Each row is a point. Any point is a mix of the corners, with weights that add up to 1. It lies inside the corners' shape when no weight is negative. Is each point inside? If not, which corners have a negative weight?
In the rows, zero is written as 128.

Corners:
(1): [126 169]
(2): [177 106]
(3): [ 97 153]
Points:
[156 140] -> outside (3)
[139 160] -> outside (3)
[157 119] -> inside
[133 126] -> outside (1)
[ 93 178] -> outside (2)
[131 160] -> inside
[ 91 182] -> outside (2)
[100 175] -> outside (2)
[171 125] -> outside (3)

Corners:
(1): [ 71 122 172 170 127 135]
(2): [178 129  98  98 142 133]
(3): [133 186 118 129 177 150]
(4): [ 90 136  54 100 128 158]
(5): [126 110  87 222 109 123]
(6): [179 120  93 104 150  50]
(7): [101 145 157 101  77 111]
Points:
[136 169 158 116 152 119] -> outside (4, 5)
[139 136 144 132 115 135] -> outside (4, 6)
[129 154  99 152 144 124] -> outside (1, 2)
[128 138 103 156 160 132] -> outside (7)

Corners:
(1): [176 151  80 177 128 136 131 148 140 123  81]
(2): [188  87 120 139 168 103 148 140 107  43 167]
(3): [129 109 158  77 161 129 142  95 172  70 146]
(4): [106 125 107 162  78 125 128 113  82 155 149]
(5): [141  98  79 103 152 117 172 178 190  87 184]
(6): [ 98 179 165 203  54 121  97 151 144 117 126]
(7): [109  68 175 138 166 149 132 147 137  70 149]
(8): [108 163 134 137 119 132  58 130  99 136 157]
(9): [ 35 163 173 125 126 104  85 113 110  92  99]
(10): [104 162  80 189 107 150 139 118  94 111 182]
(11): [ 79 184 165 186 131 111 107 123 101 155 137]
(12): [171 125 116  67 163 147 191 181 135  84 139]
Points:
[133 138 122 120 134 121 135 129 140  96 150] -> outside (7)
[138 134 118 140 134 131 133 128 137 103 128] -> inside
[113 132 142 136 145 119 115 122 106  88 129] -> outside (5, 6)
[141 128 115 142 124 133 144 140 134 107 154] -> outside (9)
[ 92 164 145 168  91 137 108 121 112 133 124] -> outside (2, 5)
